Every row gives one point. Each copy is the shape, with its points in the same order, turned, moved and blurred by noise. Say if it was mirrored as well.

Shape (9 x 3):
[[-0.56  0.17 -0.39]
 [-0.02 -0.14  0.24]
 [ 0.26  0.25  0.42]
 [-0.77 -0.05  0.21]
 [-0.22 -0.36 -0.83]
 [ 0.13 -0.34  0.09]
 [ 0.32 -0.13  0.08]
 [-0.49  0.62  0.35]
 [ 0.16 -0.06  0.25]]
Copy 1:
[[-0.07  0.64 -0.26]
 [-0.32 -0.12  0.26]
 [-0.01 -0.13  0.63]
 [-0.67  0.51 -0.03]
 [ 0.28  0.21 -0.74]
 [-0.10 -0.37  0.03]
 [ 0.12 -0.27  0.15]
 [-0.34  0.65  0.67]
 [-0.11 -0.21  0.28]]
Copy 1 is: only turned
Copy 2, 9 rows:
[[-0.56  0.05 -0.40]
 [-0.13  0.10  0.34]
 [ 0.28 -0.26  0.39]
 [-0.84 -0.08  0.18]
 [-0.35  0.79 -0.45]
 [-0.01  0.37  0.37]
 [ 0.18  0.25  0.29]
 [-0.36 -0.68  0.01]
 [ 0.12  0.11  0.37]]
Copy 2 is: mirrored
Copy 3, 9 rows:
[[ 0.05  0.31 -0.58]
 [ 0.38  0.11  0.19]
 [ 0.09  0.24  0.54]
 [ 0.59  0.58 -0.37]
 [ 0.11 -0.46 -0.70]
 [ 0.37 -0.19  0.22]
 [ 0.13 -0.21  0.35]
 [ 0.03  0.89  0.04]
 [ 0.32  0.05  0.27]]
Copy 3 is: mirrored
Copy 4:
[[-0.75  0.27  0.21]
 [-0.02 -0.01 -0.26]
 [ 0.36  0.07  0.14]
 [-0.47  0.67 -0.28]
 [-1.02 -0.44 -0.10]
 [-0.12 -0.21 -0.38]
 [ 0.04 -0.30 -0.17]
 [-0.04  0.76  0.29]
 [ 0.07 -0.08 -0.11]]
Copy 4 is: mirrored

Shape (9 x 4):
[[-0.03 -0.89  0.07 -0.71]
 [ 0.74 -0.87 -0.25 -0.35]
 [-0.13  0.19  0.60 -0.15]
 [ 0.06 -0.10  0.05 -0.34]
 [ 0.06 -0.10 -0.67  0.32]
 [-0.14 -0.16  0.63  0.11]
 [-0.16 -0.03 -0.32  0.24]
 [-0.40  0.33 -0.07  0.17]
 [ 0.11  0.19  0.09  0.22]]
Copy 1 (9 x 4):
[[ 0.01 -0.80 -0.04 -0.57]
 [ 0.71 -0.41 -0.58 -0.38]
 [-0.06 -0.03  0.79  0.13]
 [-0.01 -0.08  0.17 -0.21]
 [-0.21  0.30 -0.54  0.21]
 [ 0.05 -0.35  0.54  0.40]
 [-0.31  0.23 -0.25  0.24]
 [-0.52  0.31  0.24  0.27]
 [ 0.06  0.25  0.29  0.32]]
Copy 1 is: only turned
Copy 2 (9 x 4):
[[ 0.13 -1.04  0.33 -0.22]
 [ 0.58 -0.68 -0.49 -0.37]
 [ 0.12  0.19  0.65  0.22]
 [ 0.00 -0.09  0.24 -0.06]
 [-0.29  0.10 -0.58  0.14]
 [ 0.21 -0.06  0.36  0.63]
 [-0.30  0.07 -0.30  0.30]
 [-0.59  0.39  0.17  0.46]
 [ 0.02  0.29 -0.07  0.38]]
Copy 2 is: only turned
Copy 3 (9 x 4):
[[ 0.65 -0.31  0.79 -0.42]
 [ 0.66 -1.02  0.29  0.04]
 [-0.55  0.06  0.41 -0.03]
 [-0.08 -0.19  0.15 -0.26]
 [ 0.38 -0.17 -0.64 -0.02]
 [-0.19  0.26  0.46  0.28]
 [ 0.14  0.06 -0.34 -0.03]
 [-0.29  0.37 -0.32 -0.16]
 [-0.23 -0.10 -0.13  0.16]]
Copy 3 is: mirrored

Shape:
[[-0.37  0.64 -0.46 -0.70  0.02  0.45]
 [ 0.48 -0.59  0.30 -0.06 -0.06  0.02]
 [ 0.46  0.54 -0.45  0.18  0.11  0.06]
 [ 0.01 -0.08  0.17 -0.28 -0.46  0.26]
 [-0.37  0.04 -0.02 -0.72 -0.07  0.58]
 [ 0.38 -0.19  0.07  0.66  0.08 -0.20]
 [-0.08  0.03 -0.83 -0.18 -0.10 -0.23]
 [-0.52  0.39  0.02 -0.35  0.21  0.73]
 [ 0.48  0.23  0.09  0.07  0.41 -0.05]
 [ 0.10 -0.39  0.30 -0.14 -0.68 -0.32]
 [ 0.27 -0.27  0.43  0.11 -0.02 -0.55]]
Copy 1 (11 x 6):
[[-0.66  0.19 -0.76 -0.64  0.21 -0.47]
 [ 0.59 -0.18 -0.20  0.03 -0.20  0.41]
 [-0.25  0.65 -0.33  0.17  0.31  0.11]
 [ 0.13 -0.12 -0.36 -0.12 -0.44 -0.29]
 [-0.32 -0.39 -0.74 -0.55 -0.02 -0.34]
 [ 0.32  0.28  0.34  0.29  0.06  0.35]
 [-0.47  0.49 -0.14 -0.54 -0.20  0.39]
 [-0.55 -0.37 -0.51 -0.28  0.35 -0.62]
 [ 0.24  0.30 -0.18  0.07  0.51  0.12]
 [ 0.57  0.09  0.00 -0.31 -0.76 -0.04]
 [ 0.73  0.17  0.27 -0.18 -0.02  0.13]]
Copy 1 is: mirrored
Copy 2, 11 rows:
[[-0.62  0.45  0.58 -0.59 -0.37  0.16]
 [ 0.07 -0.72 -0.15  0.16  0.49 -0.20]
 [ 0.39  0.44 -0.10 -0.22 -0.01  0.37]
 [-0.27 -0.45  0.24  0.04 -0.39  0.02]
 [-0.79 -0.24  0.58 -0.32 -0.12  0.08]
 [ 0.43 -0.06 -0.25  0.62  0.21  0.09]
 [-0.55  0.30 -0.50 -0.12  0.02  0.37]
 [-0.49  0.22  0.96 -0.09 -0.26  0.16]
 [ 0.45  0.15  0.13 -0.14  0.37 -0.16]
 [-0.14 -0.64 -0.43  0.24 -0.40 -0.38]
 [ 0.18 -0.17 -0.31  0.37  0.22 -0.60]]
Copy 2 is: only turned

Shape, 14 rows:
[[-0.22  0.02  0.30 -0.03  0.89 -0.21 -0.08  0.01]
 [-0.17 -0.43  0.56  0.03 -0.40 -0.04  0.13 -0.13]
 [ 0.11 -0.06  0.58  0.35  0.26 -0.28 -0.21 -0.07]
 [-0.29  0.09  0.47  0.16 -0.49  0.15 -0.29  0.08]
 [ 0.48  0.00  0.20  0.24 -0.09 -0.27 -0.33  0.33]
 [-0.01  0.15  0.06  0.20 -0.38 -0.48 -0.28  0.05]
 [-0.17  0.22 -0.13 -0.56 -0.01 -0.07  0.38  0.06]
 [-0.32 -0.59  0.57 -0.50 -0.45 -0.30 -0.03  0.07]
 [-0.29  0.13 -1.61  0.01  0.81 -0.23 -0.14 -0.11]
 [-0.10  0.15  0.27 -0.19  0.67 -0.31 -0.21 -0.16]
 [-0.01 -0.50  0.37  0.40  0.51 -0.28 -0.06  0.67]
 [-0.30  0.19  0.25  0.36 -0.52 -0.48  0.03  0.18]
 [ 0.37  0.05  0.26  0.30  0.07 -0.10  0.02 -0.04]
 [-0.03  0.17 -0.57 -1.21 -0.32  0.51  0.00  0.41]]
Copy 1, 14 rows:
[[-0.22 -0.39  0.23  0.24  0.16  0.05  0.83  0.39]
 [-0.25  0.07  0.71 -0.01 -0.26  0.21 -0.25 -0.21]
 [-0.13 -0.02  0.59  0.38 -0.14 -0.17  0.34  0.05]
 [-0.27  0.63  0.33 -0.09 -0.37  0.11 -0.06  0.12]
 [ 0.23  0.10  0.22  0.23 -0.28 -0.58  0.14  0.03]
 [-0.41  0.28  0.06  0.31 -0.27 -0.41 -0.02 -0.06]
 [-0.31 -0.19 -0.05 -0.42  0.49 -0.06 -0.12  0.02]
 [-0.55 -0.29  0.60 -0.31 -0.49  0.05 -0.47  0.08]
 [-0.05 -0.65 -1.52  0.21  0.35  0.16  0.70 -0.28]
 [-0.38 -0.29  0.28  0.06  0.10 -0.18  0.77  0.22]
 [ 0.28 -0.38  0.36  0.67 -0.40  0.08  0.17  0.60]
 [-0.57  0.47  0.16  0.44 -0.21 -0.14 -0.32  0.08]
 [ 0.09  0.07  0.42  0.27  0.08 -0.25  0.24 -0.12]
 [ 0.06 -0.13 -0.51 -1.21  0.28 -0.10 -0.29  0.20]]
Copy 1 is: mirrored
Copy 2 (14 x 8):
[[-0.25  0.21  0.02  0.16  0.86 -0.54  0.13 -0.43]
 [-0.47 -0.22  0.67 -0.07  0.09  0.36 -0.26 -0.11]
 [-0.15 -0.02  0.43  0.20  0.20 -0.31 -0.11 -0.47]
 [-0.27  0.18  0.43  0.29 -0.19  0.38 -0.28 -0.05]
 [ 0.24 -0.06  0.39 -0.09 -0.10 -0.29 -0.08 -0.06]
 [-0.34  0.03  0.33  0.02 -0.46 -0.25 -0.03  0.03]
 [-0.49  0.04  0.04 -0.21  0.34  0.21  0.59  0.37]
 [-0.77  0.19  0.82 -0.54  0.14  0.29 -0.24 -0.09]
 [-0.67 -0.33 -1.36 -0.07  0.24 -0.78  0.37  0.55]
 [-0.35  0.33 -0.11 -0.04  0.41 -0.29  0.14 -0.38]
 [-0.01  0.02  0.49  0.12  0.68 -0.57 -0.54  0.19]
 [-0.42  0.13  0.67  0.31 -0.36 -0.16 -0.01  0.36]
 [ 0.10 -0.30  0.26  0.22  0.11 -0.10  0.14 -0.20]
 [-0.27  0.33 -0.61 -0.81  0.09  0.79  0.27  0.76]]
Copy 2 is: only turned

Shape (12 x 9):
[[-0.59 -0.22 -0.43 -0.14  0.13 -0.16 -0.15  0.04 -0.25]
 [ 0.15  0.01 -0.47 -0.38 -0.26 -0.15  0.14 -0.31 -0.29]
 [ 0.10 -0.12 -0.35  1.20  0.08  0.27 -0.20 -0.15 -0.07]
 [-0.16 -0.24  1.59 -0.31 -0.14 -0.08 -0.96  0.06  0.39]
 [-0.12 -0.07 -0.41  0.58 -0.31 -0.35  0.12  0.47 -0.18]
 [ 0.12 -0.20 -0.26  0.04  0.05  0.05  0.24 -0.02  0.03]
 [-0.47  0.17 -0.16 -0.41 -0.08 -0.16  0.06 -0.22  0.33]
 [-0.06  0.01 -0.47  0.15 -0.16 -0.26  0.27  0.00  0.02]
 [ 0.05  0.81 -0.32 -0.43 -0.40 -0.14  0.12 -0.10 -0.31]
 [-0.73 -0.20  0.13 -0.24 -0.26  0.15  0.24  0.01 -0.15]
 [-0.99 -0.24  0.15  0.44 -0.05 -0.58  0.27 -0.29 -0.35]
 [-0.06  0.85  0.14 -0.46  0.20 -0.33  0.34 -0.01 -0.41]]
Copy 1 (12 x 9):
[[ 0.38  0.18  0.37 -0.06  0.65 -0.27 -0.05  0.40  0.31]
 [ 0.00  0.08 -0.20 -0.27  0.43 -0.31 -0.53 -0.04  0.30]
 [ 0.74 -0.13  0.21 -0.95 -0.04  0.41  0.29  0.02 -0.24]
 [-0.02 -0.96 -0.09  1.08 -0.70  0.25  0.23  1.07  0.19]
 [ 0.55  0.33  0.39 -0.52 -0.23 -0.49  0.16  0.02  0.10]
 [ 0.20  0.32  0.09 -0.19  0.11  0.09 -0.24  0.02  0.04]
 [-0.07  0.34 -0.33  0.15  0.43 -0.16  0.14  0.40  0.40]
 [ 0.31  0.45 -0.06 -0.33  0.15 -0.24 -0.02 -0.01  0.19]
 [-0.37  0.02 -0.43 -0.20  0.40 -0.77 -0.08 -0.13  0.00]
 [-0.23  0.08  0.43  0.21  0.34 -0.03  0.29  0.18  0.56]
 [ 0.74  0.00  0.31  0.27  0.41 -0.17  0.60 -0.19  0.78]
 [-0.12  0.04 -0.31  0.46  0.48 -0.69  0.07 -0.30 -0.31]]
Copy 1 is: only turned
Copy 2:
[[-0.71 -0.19 -0.12 -0.21  0.00  0.05  0.00  0.48 -0.19]
 [-0.23 -0.43 -0.36 -0.44  0.17  0.52 -0.04 -0.02  0.18]
 [ 0.46  0.25 -0.09  0.13 -0.06  0.47  0.45  0.51 -0.89]
 [-0.16 -0.47  0.04  0.95  0.34 -0.62 -1.34 -0.49 -0.74]
 [-0.20  0.06 -0.45 -0.04  0.37 -0.06  0.68  0.14 -0.44]
 [-0.16  0.01 -0.02 -0.03 -0.01  0.38  0.16 -0.07 -0.01]
 [-0.43  0.10 -0.29 -0.25  0.13  0.00 -0.52  0.17  0.24]
 [-0.23  0.11 -0.38 -0.27  0.12  0.22  0.27  0.06 -0.01]
 [ 0.15 -0.45 -0.34 -0.79  0.44 -0.05 -0.12  0.05  0.35]
 [-0.48 -0.21 -0.17  0.35  0.16 -0.14 -0.19  0.47  0.32]
 [-0.43 -0.16 -0.89  0.32 -0.40 -0.35  0.10  0.67 -0.18]
 [ 0.14 -0.54 -0.15 -0.67 -0.16 -0.55 -0.16 -0.12  0.38]]
Copy 2 is: only turned
